Each point is reached from the start by the listed moves, each made once or not at all, plus a little noise. Say if it took an odd or an even number of moves. Then give how often each move was made.
(in the rows, 128 means zero)

Moves:
(1): [153 158  45 164 137 103]
(2): [109 145 139 124 210 132]
(3): [109 169 120 122 105 201]
Start: [173 138 132 118  96 117]
Points:
[137 196 137 110 152 192] -> even (0, 1, 1)
[179 186  57 150 190  96] -> even (1, 1, 0)
[169 144 133 126  98 120] -> even (0, 0, 0)
[154 154 146 110 181 120] -> odd (0, 1, 0)

Moves:
(1): [146 145 119 130 109 118 142 126 128 134 136 104 144]
(2): [102 160  95 113 103 140 117 139 124 143 125 109 124]
(3): [134 125 121 140 105 110 107 127 133 150 128 132 136]
(4): [120 150 122 149 133 117 147 138 138 131 144 135 125]
(5): [129 108 152 112 140 123 114 172 126  95 129 155  87]
(6): [112 107 141 140 123 116  99 104 133  91 165 130 149]
(7): [120 155 162 153 120 156 132 105 121 125 119 151 117]
(8): [122 122 140 137 138 161 131 154 151 127 146 130 132]
(9): [110 142 171  99 168 134  99 121 149 113 130 130 126]
(10): [139 126 152 133 149 115 120 121 106 136 129 113 106]
(11): [136 123 143 111 133 130 105 120 122 140 156 154 114]
Start: [133 135 141 157 154 152 102 135 122 146 164 158 125]
Points:
[136 137 204 137 172 160  58 193 170 124 191 168 112] -> odd (1, 0, 1, 0, 1, 0, 0, 1, 1, 0, 0)
[ 67 173 161 165 157 164  31 147 183 130 234 157 148] -> even (0, 1, 1, 1, 0, 1, 0, 1, 1, 0, 0)
[ 78 182 174 189 138 207  65 127 144 136 249 200 119] -> even (0, 1, 0, 1, 0, 1, 1, 1, 0, 0, 1)
[149 131 221 198 128 119  52 123 103 108 202 171  95] -> even (1, 0, 1, 0, 1, 1, 1, 0, 0, 1, 0)
[128 180 173 173 164 153  91 163 181 158 205 147 147] -> odd (1, 0, 1, 1, 0, 0, 0, 1, 1, 0, 0)
[100 150 214 124 187 164  28 176 143  89 229 133  98] -> odd (1, 1, 0, 0, 1, 1, 0, 1, 1, 1, 0)

Moves:
(1): [124 130 131 124 140 137 117 131 109 133 123 128 121 114 123 127 124 128
 124 116 124 131 135 137 119 136 142]
(2): [123 111 123 133 129 113 134 130 144 120 124 131 117 134 119 123 125 129
 113 131 128 140 143 135 138 126 151]
(3): [140 136 138 136 130 134 124 121 119 140 139 113 118 124 147 123 133 137
 126 124 137 117 134 117 126 107 134]
(4): [116 127 124 127 129 112 107 115 136 106 124 129 108 135 125 119 141 119
 121 120 146 109 120 130 151 114 135]
(5): [130 132 130 124 131 117 148 137 127 124 136 143 119 120 131 144 121 124
 122 129 131 129 119 111 126 114 116]
(6): [135 125 121 122 128 125 124 138 121 116 126 126 130 129 139 129 129 133
 118 130 120 135 127 131 148 129 122]
(7): [124 118 121 155 139 132 142 138 135 138 107 136 142 136 142 112 130 122
 142 117 112 139 117 130 128 130 138]
(8): [133 117 110 139 142 124 121 123 146 131 133 121 115 130 117 124 116 130
 112 139 149 128 127 125 126 145 133]
(9): [124 122 100 114 128 138 145 130 127 116 153 149 131 150 134 149 119 120
 109 129 118 125 135 131 124 159 122]
(10): [118 140 143 124 142 150 136 103 141 139 138 153 124 123 124 122 103 128
 106 118 133 126 141 116 128 128 118]
(11): [125 148 134 117 116 115 150 131 136 107 152 128 111 112 130 123 124 124
 135 124 113 135 124 117 126 138 133]
(12): [117 130 113 137 125 155 130 151  97 121 160 119 125 135 121 150 132 166
 125 133 155 140 122 126 135 125 149]
(13): [119 134 123 126 124 124 102 126 112 124 127 142 108 112 131 134 151 160
 141 132 121 148 127 145 130 134 124]
(14): [114 112 127 124 159 126 132 129 132 126 134 141 132 152 116 116 128 145
 122 149 127 121 151 122 146 138 160]
(15): [123 114 122 144 143 138 102 118 133 120 121 130 127 130 118 114 108 131
 127 148 133 119 131 146 117 125 125]
(16): [114 127 123 121 109 117 121 107 105 140 118 109 124 127 119 113 121 130
 144 127 113 133 130 144 129 135 137]
(17): [124 100 134 139 143 119 121 143 131 116 128 123 125  99 159 123 157 108
 115 152 123 167 107 161 142 144 142]
(18): [135 127 125 118 125 117 132 129 127 126 136 119 128 128 123 118 141 131
 126 121 119 128 118 125 132 111 121]
(19): [121 129 112 125 116 137 130 139 136 132 140 143 121 124 128 137 121 135
 123 138 125 136 135 103 130 122 142]
(20): [167 116 121 143 119 146 140 109 132 136 126 135 122 143 107 130 108 115
 125 126 122 118 131 105 118 139 145]
(21): [123 139 138 140 119 137 133 149 116 129 132 119 114 139 140 120 135 138
 122 136 126 125 118 115 130 114 121]
(22): [127 122 118  98 126 126 113 139 127 103 111 126 113 126 151 112 144 126
 144 130 152 139 110 150 119 108 108]
(23): [ 88 118 122 114 139 165 120 136 118 109 130 139 141 125 144 133 122 147
 138 116 141 145 135 101  89 130 102]
(24): [128 147 154 120 159 135 113 108 130 130 125  95 121 138 129 140 148 131
 155 126 119 124 146 134 129 114 138]
Start: [125 108 104 135 113 117 132 134 131 114 122 132 115  99 149 101 102 124
 115 142 151 123 134 123 180 142 135]
Points:
[ 34  52  44 131 184 162 133 155  81  69 203 159  60  78 187  72 109 214
  64 153 136 232 161 142 199 209 217] -> even (1, 1, 1, 0, 0, 1, 1, 1, 1, 1, 1, 1, 1, 1, 0, 1, 1, 1, 0, 0, 0, 0, 1, 0)
[ 66  98  51 118 150 210 100 156  83  51 188 160  61 173 154 149 128 224
 105 169 163 142 176  57 205 151 187] -> odd (0, 0, 0, 1, 0, 1, 0, 0, 1, 0, 0, 1, 1, 1, 0, 0, 0, 0, 1, 1, 1, 0, 1, 1)
[ 68  43  39 155 167 186 111 195  60  47 163 172  78 131 188  96 155 193
  81 155 144 189 115 117 208 180 193] -> odd (1, 0, 0, 1, 0, 1, 1, 0, 1, 0, 0, 1, 1, 1, 0, 0, 1, 1, 0, 1, 1, 0, 1, 0)
[ 93 122  88 118 164 249 101 124  74  69 184 157  42 127 190 137  92 211
 118 155 202 142 149  85 116 103 101] -> even (0, 0, 1, 0, 1, 0, 0, 0, 1, 1, 0, 1, 1, 0, 1, 0, 0, 0, 0, 1, 1, 1, 1, 1)
[ 92  57  72 132 201 149 128 105 173  50 134 184  31 110 144  23  48 140
  80 133 198 126 150  71 152 109 176] -> odd (1, 1, 1, 1, 1, 0, 1, 1, 0, 1, 1, 0, 0, 1, 1, 0, 0, 1, 0, 1, 0, 1, 1, 0)
[ 54  73  68 149 199 170  72 183 104  31 109 110  43 126 183  82 113 183
 113 150 222 161 120 129 173  86 149] -> odd (1, 1, 0, 1, 1, 1, 1, 1, 0, 0, 0, 1, 0, 0, 1, 0, 0, 0, 0, 0, 1, 1, 1, 1)
[109  43  43 172 205 204 109 179 119  81 149 133  59 150 168  91 110 155
  95 214 173 172 136 146 179 176 238] -> odd (1, 0, 0, 0, 0, 0, 1, 1, 1, 0, 0, 1, 0, 1, 1, 0, 1, 0, 1, 1, 1, 1, 0, 1)
[ 67 125  56  89 141 176  85 131  87  73 167 113  25 133 162 104 102 170
  81 148 194 137 146 130 213 136 169] -> even (1, 0, 0, 1, 0, 1, 0, 1, 1, 1, 0, 1, 0, 0, 0, 1, 0, 0, 1, 0, 1, 1, 0, 1)
[ 58 117  45  99 112 165 130 158  85  70 183 156  44  59 202  82  98 225
 125 128 179 209 111  73 162 104 120] -> even (0, 0, 1, 0, 1, 1, 1, 1, 0, 1, 1, 1, 1, 0, 0, 1, 0, 1, 1, 0, 0, 1, 1, 0)
[110 136 123 105 177 198 189 118 124  78 204 164  70 144 182 122  65 156
  85 143 131 112 189  15 164 143 137] -> odd (0, 0, 1, 0, 1, 1, 0, 0, 1, 1, 1, 0, 0, 1, 0, 0, 0, 0, 0, 1, 1, 0, 1, 1)
